Every row gives one point. Each copy is the shape, with its points in the same order, turned, moved and blurred by noise. Some copies are also mirrored. Which?

Shape, 8 rows:
[[ 12 -11]
 [-20 -13]
 [  8  19]
 [  4 -16]
 [ 30  15]
 [ 29  55]
 [ -1 -15]
 [-20  26]]
Copy 1 (8 x 2):
[[  0  -7]
 [-25   8]
 [ 13  20]
 [-12  -6]
 [ 30   3]
 [ 53  39]
 [-13  -2]
 [ -6  41]]
Copy 1 is: only turned
Copy 2 (8 x 2):
[[ 19  -3]
 [  1  23]
 [ -5 -16]
 [ 22   1]
 [ 12 -35]
 [-22 -60]
 [ 16  10]
 [-24   2]]
Copy 2 is: mirrored

Shape (9 x 3):
[[ 11   2  40]
 [  5 -17  -4]
 [-51 -13 -18]
 [ 13  -8   9]
 [ -2  10  13]
 [-14  11 -13]
 [ 15 -41  -2]
 [-21   7  33]
 [-11 -12  -1]]
Copy 1 (9 x 3):
[[-15  -4  35]
 [ 13 -16   0]
 [-18 -22 -48]
 [  7 -10  16]
 [-10   4   7]
 [ -2   5 -20]
 [ 23 -39  10]
 [-35  -6   9]
 [ -2 -14  -6]]
Copy 1 is: only turned
Copy 2, 9 rows:
[[ 30 -22   0]
 [ -6 -17 -27]
 [-49  -2  11]
 [ 11 -16 -20]
 [ 15  -2   1]
 [ -7  12  -9]
 [ -8 -38 -40]
 [ 11 -18  25]
 [-11 -12 -10]]
Copy 2 is: only turned
Copy 3:
[[-11   1  43]
 [ 18   1   4]
 [ -1 -35 -38]
 [  9   8  19]
 [-13   3  14]
 [ -9   4 -16]
 [ 42  -3  14]
 [-24 -22  21]
 [  7 -10  -2]]
Copy 3 is: only turned
Copy 4:
[[ 19  14  16]
 [ -2 -27   5]
 [-60 -22  16]
 [  5 -12   5]
 [ -6   4   2]
 [-29 -11 -12]
 [ 10 -44  19]
 [-18  20  20]
 [-20 -18   9]]
Copy 4 is: only turned

Shape:
[[-27 -48  13 -11]
 [ 42   0   2   8]
 [-25 -53   0 -24]
 [-22 -21   1  -4]
 [ 37  -4  24  22]
 [-18 -21  -1 -27]
 [ -8  14   0   1]
 [ 32  12   9  16]
 [ 12 -19 -19   5]
 [ 17 -12  11 -13]]
Copy 1:
[[-32 -32  25  35]
 [ 38   0   1   5]
 [-34 -49  19  28]
 [-24 -17   7  26]
 [ 38  11  17  22]
 [-27 -29   9   4]
 [-11  14 -10   5]
 [ 29  16  -1   9]
 [  8 -24 -14  21]
 [ 10 -13  16   5]]
Copy 1 is: only turned
Copy 2, 10 rows:
[[-18 -38  38   9]
 [ 28  -5 -25  -9]
 [-27 -48  29   1]
 [-12 -26  14  23]
 [ 46   4  -5  -6]
 [-31 -32   4  -1]
 [-11  -3 -17  20]
 [ 31   6 -25   6]
 [  6 -32 -14  14]
 [  4 -11   3 -12]]
Copy 2 is: only turned
Copy 3 (10 x 4):
[[  5  17 -51  20]
 [ 22  12   9 -48]
 [ -6  22 -60   6]
 [ -7   6 -26  13]
 [ 42  11  14 -26]
 [-15  29 -28  -1]
 [ -8   3  10   0]
 [ 23   6  20 -31]
 [  2  -3 -18 -29]
 [ 11  29  -4 -18]]
Copy 3 is: mirrored
Copy 4, 10 rows:
[[ -8  -1  46 -28]
 [ 44  14  -9  13]
 [-22  -6  36 -34]
 [-13   4  22  -6]
 [ 47  26   2  15]
 [-26   6   8 -16]
 [-14  14  -3  15]
 [ 37  14 -11  18]
 [ 14 -16   2  -1]
 [ 13  19   5 -12]]
Copy 4 is: only turned

Shape (12 x 6):
[[ 14   3 -40 -11 -18  -8]
 [  9  15 -12  -4  -7  11]
 [-18 -20  19  32  45   9]
 [ 19   8  -5  23  13  42]
 [ -6  26 -24 -25 -14   0]
 [ 16 -27  -8 -26  18 -28]
 [ 13 -40  -8  12  40   1]
 [ -7  -2  17  16 -18 -26]
 [-30 -31  -3 -36 -16 -16]
 [ 28  -8  20 -35   6  34]
 [-28 -23 -50  21  35   8]
 [ 28 -26  17   5  18  -3]]
Copy 1:
[[ 38   5 -12 -17 -14 -28]
 [ 15  15 -12 -13  -5   1]
 [-20 -33   2   7  42  27]
 [ 11  16 -25  12  14  32]
 [  3  11 -14 -29 -24 -17]
 [ 36 -40  14 -41   2   3]
 [ 27 -46  -3   1  23  25]
 [  1   4  38 -17  24 -16]
 [  4 -33  34 -19 -38 -12]
 [ 22   6   2 -22 -24  54]
 [ -1 -47 -32  20  10 -17]
 [ 32 -16  14 -17  23  31]]
Copy 1 is: only turned
Copy 2, 12 rows:
[[ 30 -10 -21 -35   1  -8]
 [ 13   8  -2 -15  -6   2]
 [-32   1 -16  43  22  23]
 [ 17  16  -5  24 -19  26]
 [ 10  16  -2 -46   5  -5]
 [-13 -49 -13 -23  12   8]
 [-12 -33 -30  22  11  29]
 [ -8  -5  -1   7  17 -39]
 [-39 -13 -38 -39   3 -23]
 [-18 -15  10 -13 -46  22]
 [  4   8 -60   5  36  34]
 [-11 -37  -3  19  -7   8]]
Copy 2 is: only turned
Copy 3 (12 x 6):
[[ 22  -4 -38   6  21   1]
 [ 21  -5  -2   0   8   8]
 [-48 -22  21   6 -26   7]
 [ 23 -41  15   6 -17  18]
 [ 27  16  -4   1  26   8]
 [-29 -17 -29 -17  33  10]
 [-43 -45 -17   4  -9  15]
 [ -5   7  -6 -32  -6 -25]
 [-26  38 -36 -28   6  25]
 [ 13 -33  -2 -36  14  52]
 [-33  -4 -22  48 -18  16]
 [-24 -44 -10 -30   1   5]]
Copy 3 is: only turned

Shape, 12 rows:
[[-34   1  10   7  -1   7 -18 -13]
 [ 14  -1  22  18  -8  -4 -18  15]
 [ 33   1   1   6  -1  20 -11  20]
 [-10 -18  15 -28  -2   5  14 -40]
 [-21 -26 -24 -19  -5   5  13 -46]
 [ 30  29 -24 -12 -50 -21 -17   7]
 [ 25  22  10   5   5   1 -33   0]
 [-19 -18   6 -24   4  11  18 -19]
 [-21   1  -6 -27   9  -9   1  -4]
 [ 20  22  24  13 -21  34  -1   2]
 [  8 -15  18  -7  -8  10 -18   4]
 [-18 -15  11   5  21 -10  17 -19]]
Copy 1 (12 x 8):
[[-29  -3 -12   0  29  20  -1 -16]
 [-10  31  17  12  27  -5  -3   0]
 [ 14  25  27  27   8  -1  -4   4]
 [-27 -36  22 -10   0  -4  25 -19]
 [ -9 -60  -3  -6  -3   4   6  -7]
 [  4  24  13 -18 -20 -28 -46  -1]
 [ 10  34   4   6  17 -11  -1 -27]
 [-19 -33  23  -6   6  19  16  -7]
 [ -6 -15  13 -29  14  23   1 -13]
 [-22  35  16  32 -12   4   1 -10]
 [-12   3  27  13  24  -2   0 -12]
 [-15 -18   1 -13  22  10  35   4]]
Copy 1 is: only turned
Copy 2:
[[  2 -16  -5  -4  10 -24 -17 -26]
 [ 23  -1  24  17  -2 -17 -13  15]
 [ 39   9   0  21 -15   5   5  14]
 [ -4 -13  13 -15 -23  21 -20 -43]
 [-19 -27 -12   5  -6  35 -13 -48]
 [-27  19 -16  29 -38   0 -11  38]
 [ 21  25  -1   1   2  -1 -20  20]
 [  1 -22   5 -13 -16  14   2 -41]
 [-11 -16  -3 -17  -2   7  10 -13]
 [ 35  24   2  19 -33 -20 -13 -10]
 [ 22 -16  11   3 -16   2 -15   1]
 [ -1 -13  27   0  14   7   2 -37]]
Copy 2 is: mirrored
Copy 3, 12 rows:
[[-34  -6  -6   0  30   2  -3  -4]
 [  5 -17  29   9   7 -32  -2  -4]
 [ 25 -13  15  -6 -13 -20 -26  -4]
 [ -2 -12 -16 -21  13  28  20 -24]
 [-23 -23 -42 -36   1  16   9 -15]
 [ 12  36 -16 -17 -21 -60  -9 -24]
 [ 14  -2  11  -2  17 -22 -34 -18]
 [-12 -13 -15 -23   6  27  17   0]
 [-13   7 -17 -34  18   1  -1  10]
 [  5   1  14  33 -20  -5  -9 -12]
 [ -1 -11  19 -17   4 -14  -4  -7]
 [ -4 -33 -17 -12  30   7  17  10]]
Copy 3 is: only turned

Shape, 12 rows:
[[ -3  12 -15 -11 -33   9 -12  -8  -3]
 [ -6  13 -17  -7   5 -21   4  20   1]
 [ -1  14  12  -6  -4   1  16  -2  16]
 [ 46  -7  -1  -9  -6   0 -22  23  -7]
 [  2  18  -1 -15   3  -4   8 -60  14]
 [  4  14 -11 -19  11   1  14   4  -6]
 [ 16  10 -14  28  -1   2  12  24   4]
 [ -8   1  -3   6  10   8  18   6  -4]
 [ -4 -10   7 -13   6 -20  16 -24   2]
 [ 17  15   6  -9 -15   2   7 -57 -10]
 [ -9  17   5   6   7  -5  -8  19  -8]
 [ -5 -11  -5   1  10   8 -17  10   9]]
Copy 1 (12 x 9):
[[-17   1 -19  -8 -17 -10 -16  21   6]
 [ -7  -8  -9 -11 -10  -3  10 -21 -16]
 [-24  16   6 -19   2  13   4   3  -5]
 [ -1  -6  15  24  -9  10 -43 -15  -5]
 [  8  32   3 -36  -1   0  11  14  38]
 [  9   5  -1 -23  -2   3  -4  -2 -16]
 [-10 -16 -10  12   6  33   2  -4 -10]
 [ -2   1   1  -7  11   9  14  10 -21]
 [  4  23  22 -11 -12  -6  21   2   4]
 [ 14  43  -5 -12 -12   8  -5  24  32]
 [-13   7 -14   3  13  -3   5 -13 -19]
 [-13 -13   8   3  18 -14   0   2  -1]]
Copy 1 is: mirrored
Copy 2:
[[ -5  12 -16  22   4  19  -6 -10  26]
 [  9  23 -16   0   9  -2  14  22  -1]
 [  4   4   0   2 -16   0  17  -9  -2]
 [ 44 -10  -7 -10  10   9 -15  13  32]
 [-14   3 -36  -2 -20 -22   2 -44   2]
 [  6   7 -23 -14   2  12  14   1  -4]
 [ 15 -20  -6  16  15   1  14  27  -4]
 [ -4  -4  -2  -4   6   7   6   8 -16]
 [ -2  13 -16 -10 -21 -14 -14  -7 -13]
 [  3  -6 -37  12 -15  -4 -16 -48   0]
 [ 13  15   5   2  24   1  10   5  -5]
 [ -6   2   8 -12  15  -5  -3  10  16]]
Copy 2 is: only turned
